Rows are points. Each table stands for the endless flat space through its points: a line for two points, a plane for three, and so on. The two share one point or none. Which?
In the rows, zero is written as 128.

First:
[[102  69 147]
 [103  78 148]]
Second:
[[123 117 177]
 [117 110 168]]
They share: [105  96 150]

First, 2 rows:
[[136 118 151 157 157 158]
 [106 172 181 127 157 170]]
Second (5 x 6):
[[114 156 194 132 148 171]
 [121 107 116 132 170 156]
 [128 152 181 143 145 173]
 [ 93 157 177 139 141 164]
 [106 166 138 171 174 179]]
They share: no point

First:
[[128  90 107 104 119 166  95 133 133]
 [ 95 124 106  75 125 164 105 129 132]
 [ 92 148 145  81  86 122  90 120 156]]
Second:
[[152  78 123  88  69  91 114 140 178]
 [113  83 115  71  70  97 100 109 133]
 [113  79 141  79  68 133  88 129 139]
 [120 147 144 123 109 178  88 171 181]
 [126 209  86  89 161 166 112 137 145]]
They share: no point

First:
[[145 118 111 120 167 142 142 134  79 157 160 167]
 [128  83  98  70 145 108 136 111 126 186 104 109]
 [134  84 110  90 156 108 140 114 105 184 114 133]
 [145  66 117  88 159  94 144 110 103 195 108 137]]
Second:
[[187 123  56 111 184 164 127 185  88 125 123 179]
 [120 115  89  67 108 148 189 141 112 184 167  89]
 [ 78 143 113  72 140 145 116 108  97 193 192 109]
 [112 151  88  46 124 150 136 143  70 178 160  85]
 [154 142  78  59 142 148 132 161  55 150 133 105]
 [141 113 114  87 120 126 185 111 112 173 111 123]]
They share: [139 117  99 100 156 142 138 131 100 159 150 143]

First:
[[135 106  84 171 145 172 111 105 163 100  79 107 150 101 148 136 118 119]
 [ 98  55 138 133 117 217  80 119 128 162  52 143 134 156 117 143 168  71]
 [152 106  79 123  92 155 144  93 165  88  82 171 169 112 143 140 127 165]
 [194 125  94 162 131 147 158  99 127  81 119 110 161 109 183 111 119 142]
 [133  94 144 158 143 244 103  85 150 137  70 188 139 166  80 114 143  80]
 [189 123  75 134  88 116 179 101 145  71 110 140 182 106 194 131 124 182]]
Second:
[[149  91 109 150 100 161 142 105 145 116  96 145 161 144 161 127 143 121]
 [179 118 118 120 109 173 151 105 118 101  78 163 170 129 152 133 146 151]]
They share: [159 100 112 140 103 165 145 105 136 111  90 151 164 139 158 129 144 131]

First (5 x 24):
[[117 146 162 130 110 128 135 117 130 112 152 149 101 110 119 125 172 146
  169 183 188 130 111 100]
 [ 98 165 146 112  85 140 112 102 138 144 129 116 102 113 144 123 162 140
  141 178 203 112 128 115]
 [148 119 198 161 127 100 132  99 182 114 126 150 101 151 109 111 133 173
  148 141 138 110 133 121]
 [111 154 158 120  94 132 117  97 156 144 122 121 101 126 141 121 154 144
  139 169 190 106 131 116]
 [109 175 158 148  93 128  81 109 109 134 153 110  89 101 122 119 148 186
  133 142 173 116 135 137]]
Second:
[[100 134 205 119  72 123 116 137 151  78 158 193 135 106  95 139 142 162
  157 135 189 144  91 144]
 [116 120 141 167  82  94 122 115 116 117 155 129 132 119 117 120 178 167
  163 192 142 110 133 150]
 [105 118 133 163  85 131 126 119 100 122 147 168 144 102 112 155 169 179
  187 167 153  99 105 144]
 [131 105 223 155  91 147 153 180 158 105 161 145 149 101  66 110 189 133
  170 146 184 155 113 179]
 [109 147 133 151  97  97  85  70 148 149 109 143  89 145 120 108 117 213
   98 190 146 139 105 121]
 [ 93 174 114 126  95  61  91  93  95  86 152 112 102 125 139 100 139 177
  157 203 147 125 171 102]]
They share: no point

First (5 x 24):
[[102 158 144 153  53 170 146 153 157  83 141 164 134 169 111  87  93  99
  148 123 103 145 143 152]
 [ 72 139 173  88  43 117  90 103 157 120 161 167  82 170 167  90 149 108
  109  82 133 172 199 191]
 [ 93 122 167 120 151 150 141 150 173  92 119 199 197 139 157 176 132 120
  133 176 230 116 150 103]
 [130 124 144 111 121 150 154 175 191  83 113 142 162 153 119  99  75 167
  170 193 137  71 117 148]
 [101 148 151 126  44 156 136 147 157  92 146 137 112 172 117  65  99 113
  158 121  84 137 153 176]]
Second:
[[124 161 196  83 107 150  88 136 124  91 136 223 122 162 126  92 157  94
  154 126 140 128 171 132]
 [ 96 134 144 141 104 168 146 159 161  80 115 142 167 171 141 130 112 137
  179 160 156 146 151 161]
 [ 88 139 188  72 120 113 125 124 161 106 160 220 152 141 134 118 149 102
  114 118 166  90 150 117]
 [120 158 180 107  90 192 120 129 153  76 103 198 141 147 151  86 152 101
  183 138 180 124 167 155]
 [ 76 100 128 160  90 162 184 170 198  95 125  93 184 149 149 148  74 139
  150 190 171 127 140 145]]
They share: [ 96 131 162 118 102 152 139 149 164  93 132 163 157 154 139 122 119 118
 150 153 160 123 153 139]

First, 5 rows:
[[ 76  63  45 145 156 120 216 146  90  70 139 179 158 100  78 163 126  90
   88 138 100 193 116 191]
 [133 104  96 162 166 113 110 135 131 154  81 114 173 167  83  67 158 119
  135 130 145 101 198 157]
 [ 50 106  98  94  96 110 188 213 126  42 199 150 156 115  99 149 138  94
   61 112 160 170  90 114]
 [144  99 103 151 162 103  99 149 133 137  94 108 152 178  66  72 149 118
  127 128 163  74 188 125]
 [ 70  99  72 163 174 171 192 107 111 118  97 179 149 127  90 124 114 117
  127  93  79 199 152 206]]
Second (5 x 24):
[[ 93 122 122 139 133  96 175 184 152  58  57 146 157 112  95 111 152 109
  108 108 143 162 212 104]
 [ 88 132 101  98 117 106 164 174 127  63  82 136 153 129 110 128 128 124
  103 134 146 134 179 161]
 [100 104  93 154 139 110 160 174 133 109 108 148 155 151  78 108 130 102
  115  98 124 170 171 121]
 [ 79  97  89 149 163 169 121 117 112 147 169 144 155 152  91  81 157  97
  107 107 142 135 106 174]
 [ 89 123  85 133 126 140 123 157 110 127 124 160 123 178  88 100 113  83
  113  92 126 171 138 142]]
They share: [ 91 105  93 139 144 126 153 155 126 109 124 140 161 142  90 106 141 111
 109 114 136 145 152 152]

First, 3 rows:
[[123 130 102 177 113 109 160 109 125 150 136 144 122 123  97 121 134 100
  143 154 152 181 115  85]
 [153  98  76 129 153 129 142 117 135 150 166 174  94 125 105 153 124  82
  165 160 186 133 109 129]
 [138  98 121 153 129  63 199  81 126 162 163 123 124  92  93 165 169 163
  126 181 165 181 100 111]]
Second, 6 rows:
[[180  91  64 169 136 128 167 126 156 165 124 134 158 119 109 166 144  71
  133 151 197 154  99 145]
 [157 113 147 116 178 105 146  84 114 128 118 118 104 129  88 146 188 134
  133 168 131 144  74  62]
 [ 95 129 119 120 124  55 149 105  99 169 190 168  56  91  85 108 148 146
  151 146 152 161  94  96]
 [119 103  74 212  99 156 199  94 153 133 174 175 138 144 117 162  78  86
  176 205 179 188 179 106]
 [111 130  70 161 112  88 181 114 116 160 189 145  91 113 102 119 125  97
  140 149 203 188 114 142]
 [149  86  30 186  92 112 174 153 167 204 164 176 150  94 114 152 109  62
  149 136 220 155 120 181]]
They share: [138 110  97 153 132 105 163 105 129 153 154 150 112 116  99 144 139 109
 147 163 168 163 109 108]

First:
[[107 114 132 103 169 113 128 148 117 129 146 120  92 127 127 146  87 125
  122 127 141 104 129 172]
 [ 93 116 111 118 156 121 156 129  90 125 124 103  98 137 121 161  75 131
  134 110 137 102 132 148]
 [ 67 101  75 104 136  83 182 109  66 139 111  64  97 151 147 155  95 177
  137  78 116 115 102 167]
 [ 89  93 102 115 139  95 158 130  87 147 131  69 113 133 145 134 123 155
  143  85 114  95  93 169]]
Second:
[[ 58 113 122  75 160 106 135 134 100 155 135  96  96 114 141 165  82 107
  157 113 171 128 113 167]
 [107 104 113 128 163 111 145 142 106 135 124  79 107 143 130 144 100 133
  125 104 109  94 101 160]
 [ 96 108 112  80 197  87 108 158 145 192  91  50 118 132 191 219  95 135
  144 113 136 107  66 115]
 [ 59 112 123  90 146 115 149 127  84 134 149 109  91 116 118 137  83 105
  152 110 165 125 128 185]]
They share: [ 97 105 115 115 152 110 148 136  97 136 134  93 105 131 132 144 101 137
 136 104 128  97 114 162]

First:
[[194 115 136 187 119 138  99 133 135  82 150 152 141  97 129 174 120 151
  108  94 161 154 120 132]
 [147 101 162 144  90 127  63 194 149  96 177 134 165  86 170 143 119 156
   76 106 159 160 121 190]
 [176 111 152 173 109 142  91 149 141  92 150 150 151  89 139 158 130 145
   96  98 165 154 126 146]
 [135  97 170 132  98 125  63 200 163  86 195 120 147 100 166 149 103 168
   88  98 143 172 101 204]]
Second:
[[186 100 167 187  98 136  93 161 153  91 128 151 158  90 119 164 126 122
  108 114 158 171 120 126]
 [143 106 164 150 133 163  93 118 124  66 163 131 111 113 149 174 147 166
   97  82 158 168 122 167]
 [149 104 170 134 153 169  83 104 142  86 173 111 125 117 169 164 135 148
   79  66 148 154 108 175]
 [169  90 154 184 105 165  87 132 128  88 145 163 125  99 133 188 153 144
  111  86 170 158 110 155]]
They share: no point

First (5 x 24):
[[137 106  63 169 130 123  58 146  57 163 163 137  87 122 154 108 134 153
  157  96  86  90 156 128]
 [164 147 125 114 176 137  80 127 118 150 105 173  92 121  90 125 146 212
  195  80 120 117 174 155]
 [127  90 132 182  93 152 143 182 117 118 160 138 122  98  95 162 145 128
  129 106 120  81 154 149]
 [153 129 145 132 149 153 111 143 134 125 117 162 101 104  79 148 160 187
  179  88 123 114 163 165]
 [151 117 119 131 154 166  62 107 117 111 130 134  54  85 114 140 204 186
  210  92  87 145 122 187]]
Second (2 x 24):
[[137 116 109 164 112 150  85 135  87 142 146 135 101  95 134 141 171 160
  163 103 100 118 142 147]
 [135 134 105 172  94 166  73 127  69 156 146 127 105  77 154 157 187 154
  175 107 104 136 134 129]]
They share: no point

First, 7 rows:
[[105  96 144 168 100 141 155 149 126 136 127 125 122  92  82 191  95 187
   71 132 163 180  95 153]
 [175 124 165 133  79 138 197 179 125 148 134  94 104 110  91 205  93 118
   92 127 125 136 115 190]
 [115  88 149 195 137 198 144 197  92 145 165 118 152 134 201 138 113 128
  172 200 107 141 150 112]
 [157 153 172 143 104 160 182 160  71 104 149 110  85 151  95 169 124 162
  107 106 153 126 151 167]
 [158 138 170 141 126 173 193 171  78 110 165 128  90 173 111 166 109 147
  135 125 135 113 176 165]
 [ 72  65 136 168 119 136 148 157 176 175 124 126 163  75 107 183  76 118
   93 192 123 166  82 171]
 [135  11 136 161 126 156 202 188 153 146 153 170 129 129 119 215  58 218
  119 168 141 216 139 111]]
Second, 6 rows:
[[123  79 151 185 188 138 142 202 109  95 121  89 163 113 124 156  97 138
  121 150 138  95 173 153]
 [ 87  71 152 145 109 133 167 128 100 128 144 127 117  96 120 163  89 198
  156 127  80 126 135 148]
 [ 48  72 147 179 105 155 159 144 107 166 111 125 115 120 122 200 131 176
  126  98  83 145  98 147]
 [134 142 120 201 150 194 113 178 139 121 118 146 133 171 119 182  94 133
   95 149 122 126 183 164]
 [ 90  72 174 143 142 128 223 161 109 135 182  94 113 100  65 138 107 149
  129 166 173 109 121 149]
 [164 140 128 171 160 176  97 168 120  82 129 156 152 152 151 158  56 145
  126 166 102 119 213 173]]
They share: [104 110 153 159 135 163 164 157 114 132 151 136 123 137 109 163  97 141
 120 155 135 132 141 164]

First (7 x 24):
[[174 216 118  93  92 186  98 133 101 116 190 161  87 115  83 130 153 109
  136  78 156 146  84 149]
 [174 203 130 119 101 174 114 129 110 126 181 153  74 137  73 133 139 126
  112  87 130 135  86 140]
 [119 160  88 182 163 174 121  98 170 191 153 148  35 156 107 144 134 132
  172 125  59 132  98  84]
 [121 145 176 148 149 204 103 163 128 146 136 168 145 164  96 134 171 104
  116 173 121 177  78 113]
 [136 105 159 147 186 174 130 161 125 175  96 154  99 165 128 148 140 115
  166 199  53 153  87  95]
 [157 186 103 181 128 145 154  78 152 133 187 136  47 162  93 129 130 151
   97 103  93 105 113 122]
 [146 169 103  95 102 128 106 133 115 169 148 162  47 115  96 162  90 135
  164 107  77  87  99  79]]
Second, 3 rows:
[[151 184 151 108 161 163 136  93 125 116 154 151  82 170 139 145 155 109
  159 117 120 144  98 129]
 [135 151 112 133 108 170 115 117 122 149 186 152  98 129 108 150 139 145
  131 124 117 111  78 114]
 [128 184 152 135 157 160 112 111 142 138 145 171 105 153 113 135 143 114
  138 136 115 133 116 104]]
They share: no point

First, 3 rows:
[[105 147 159 131 174 126 128 130 156  92 111 161 109 162 113 152  93 147
  129 173  97 127 159 178]
 [126 138 129 116 147 138 128 130 186  74 132 161 124 174  89 170 114 123
  105 167  79 115 171 148]
 [ 97 150 159 140 184 120 130 140 157  82 104 156 103 164 122 152  90 149
  120 176  99 135 159 188]]
Second:
[[166 165 110  54 176 142 126 134 153 135 159 214  85 182  72 121  68 160
  147 151  43 145 162 187]
 [ 45 103 186 120 158 115 121  65  92  95  76 133 127 206 179 150 150 112
  147 161  61  76 171 121]
 [150 156 120  46 194 152 113 114 166 112 153 222  73 198  58 129  46 189
  157 162  45 179 157 218]
 [170 134 106  87 152 148 143 128 190  88 167 181 115 173  46 146  73 169
  105 156  79 136 168 172]
 [142 154 132 101 164  93 184 122 134 165 118 179 114 180 116  78 100  98
   94 147  29 115 142 158]
 [110  72 136 109 130 119 161  70 147  50 125 138 153 205 113 139 117 148
   83 137  73  83 188 122]]
They share: no point

First, 6 rows:
[[ 86 135 163 188 128  94 118 108 102 157 115  80 134 102 103 100  85 105
  118 144 100 172 116 121]
 [122  84 134 185 171  86  68 135  88 140 153  62 140 127 125 114  94 153
   49 119 155 146 185 123]
 [ 64 110 125 146  80 100 118  78  75 152  96 129 113 102 115 131 108  87
  145 141 113 135  96 190]
 [106  96 130 217  85 120 180 187 130 142 145  92  90 103 117  78  86  85
  167 141  77 178 107  89]
 [ 94  95 133 186  72 152 162 200 146 133 123 106 116  94 119 106  81 125
  182 112  90 188  96 119]
 [102 128 158 209 121 116 144 151 122 146 133  76 126 103 105  82  86 105
  135 137  93 178 115  97]]
Second:
[[107 121  74 204  81  99 156 154 141  97 136 109  85  78  74 158  90 114
   62 142 120  94  84 138]
 [ 93 114  43 166  76 168 144 123 101 105  94 130  91 119 142 152 107  69
  147  92 154  86  62 170]
 [133  33 142 161  98 100  82 185 149 143 185 125 204  93 139 127 123 110
  160  97 196 154  69 224]
 [119  49 158 144  93 117  90 178 135 163 172 115 205  84 134 116 138 114
  176  88 174 190  84 204]
 [116  61 159 124  79 115 106 179 130 185 171 103 203  78 124 113 162 116
  176  80 151 209  95 187]
 [ 86 118 144 171 110 152 126 135 103 127 117  93 112 107 102 111  89 145
  152 132  96 183 131 137]]
They share: no point
